Rows are points. Each table stands for the endless flat space through its points: a line for two points, a plane for three, and so on. Write the one point that lies in both, or say that there is none.

First (2 x 4):
[[  4.7  16.3  -7.0 -12.2]
 [  3.3  13.3  -7.5 -11.9]]
Second, 2 rows:
[[ -2.5   2.3  -3.3 -14.5]
 [ -1.0   4.8  -5.9 -12.9]]
They share: [  0.5   7.3  -8.5 -11.3]

First, 3 rows:
[[ 18.6   0.8   0.8 -19.7]
 [  5.8  -6.8 -16.8  -0.1]
 [ 16.6  -2.6   5.6 -23.5]]
Second (2 x 4):
[[  8.9  -0.9  -4.8  -9.9]
 [ 17.7  -4.9  -4.4 -16.7]]
They share: [ 13.3  -2.9  -4.6 -13.3]

First (5 x 6):
[[ -5.0   5.0   0.8  14.1   8.6   6.2]
 [-23.0   1.6   5.3  -7.2  -2.0  -3.4]
 [  1.0  -0.8  14.7  10.4   0.8   1.0]
 [-12.8  -4.6  19.8  -3.8 -11.9  -7.7]
 [-27.3  -0.4  -4.5  -2.2  -0.4  -4.3]]
Second:
[[ -5.4   3.9  13.5   1.7  -1.1   4.8]
 [-11.0   3.3   6.3   8.5   2.5  -0.6]]
They share: [-8.2  3.6  9.9  5.1  0.7  2.1]

First, 2 rows:
[[  6.0 -10.8   7.6  17.0  -6.5  16.5  -6.8 -14.8]
 [  6.0  -4.3 -10.4  11.5 -11.0  10.5   5.7  -2.8]]
Second:
[[  8.9 -12.2  -9.0  17.4   5.9  -4.6 -15.8   3.5]
 [ -0.9  -0.8   1.3  17.7 -22.6  27.2  15.1 -10.5]
 [ 10.6 -19.5 -18.5   8.8  -6.5  13.1  -4.4 -12.0]
 [ -6.0  -4.5  -7.1  36.8  -4.1   3.3  -5.6  17.0]]
They share: [ 6.0 -6.9 -3.2 13.7 -9.2 12.9  0.7 -7.6]

First (3 x 8):
[[ -5.1  -4.1   0.8   9.2   3.0 -13.5  -1.8   6.6]
 [ -8.1   1.1  -1.8   5.6   8.6 -16.1   3.8   4.8]
 [-16.6   8.2 -10.6   6.3  13.9   1.6 -11.4  -6.1]]
Second (2 x 8):
[[ -8.1   0.8   0.3   0.5   7.3  -2.5  -0.8  -6.4]
 [-14.4   5.3  -9.6  10.4  11.5  -5.8 -10.1   1.4]]
They share: [-12.3   3.8  -6.3   7.1  10.1  -4.7  -7.0  -1.2]

First (3 x 9):
[[  2.2  12.3  -4.1  -2.2  11.1  13.8 -11.4   7.5   0.4]
 [ -1.6  13.8  -6.0  -1.8   6.2  16.0 -11.4   4.9  -1.4]
 [ 12.7   6.9  -1.9  -5.1  22.3   7.5 -12.0  14.0   6.6]]
Second (5 x 9):
[[ 12.6   7.9  -9.8 -13.3  12.9  20.9 -14.6  -0.4   2.6]
 [  5.3   7.6  -2.1  -8.9  21.9  16.1 -26.4  18.1  10.6]
 [ 11.9   2.9  -6.4   1.9   4.4  -6.1   1.8  12.6   3.6]
 [  8.8  12.2 -17.8  -7.1  20.9  11.2 -15.1   5.6  -6.4]
 [ 11.4   6.6  -9.9  -6.9   5.4   9.1  -1.6   0.7   3.6]]
They share: [  8.0   7.5  -7.3  -6.4  13.9  10.0 -12.6  10.1   5.6]

First (4 x 11):
[[  4.8 -16.7  -7.6   8.1  -7.8   1.7  -6.5 -11.4  18.2  -3.4  -6.9]
 [ -2.6 -11.3   3.5   1.4   1.3  -2.2  -2.1 -22.1  11.9  -7.6 -10.8]
 [  1.0  -7.5  -0.3   1.4  -2.1  -1.4  -8.9  -7.1  15.7   4.8   1.0]
 [ -7.8   6.9  11.0  -9.6   7.8  -6.7 -14.4  -6.7  17.4  18.6  13.0]]
Second, 7 rows:
[[ -5.0 -17.8  17.6  -4.8  13.4   7.4 -17.4 -13.3   9.0   3.3  16.4]
 [  6.3   1.7  -2.1   9.9   4.7 -17.3  -0.7 -21.7  20.5   0.9  20.6]
 [-12.5  14.1   1.8   0.8   2.3  -0.9  -8.5  -3.7  12.5   4.1 -13.6]
 [  8.9 -17.8  10.9  -4.6   9.0 -10.6 -10.7 -17.9  15.3   7.0  26.8]
 [ -2.8  23.4  -7.3  12.8   5.8 -14.1   1.3  -7.1   9.0 -10.4  -0.3]
 [-11.5  18.3  -3.2   7.3  -4.7   1.6 -11.4  -3.1  15.9   9.2 -20.7]
 [ -4.1  15.9  -4.6   1.2  -2.2 -10.8  -5.6  -4.1   9.1  10.6 -13.1]]
They share: no point

First:
[[-19.1  -1.9   5.0  14.2  -0.1   3.8   9.8  15.2 -17.1   9.7  -6.3   8.7]
 [ -5.1   0.6   2.5  12.7  -0.1   4.3   1.8   9.2  -6.6  -5.8 -18.3  11.2]]
Second, 2 rows:
[[ -6.6  -1.1   8.1  11.1   0.2   1.7   6.9  10.6 -10.2   2.4 -15.4  10.5]
 [ -4.0  -4.3  12.1   7.7  -2.6  -1.7   8.7  10.4  -8.0   1.0 -19.4  12.7]]
They share: no point
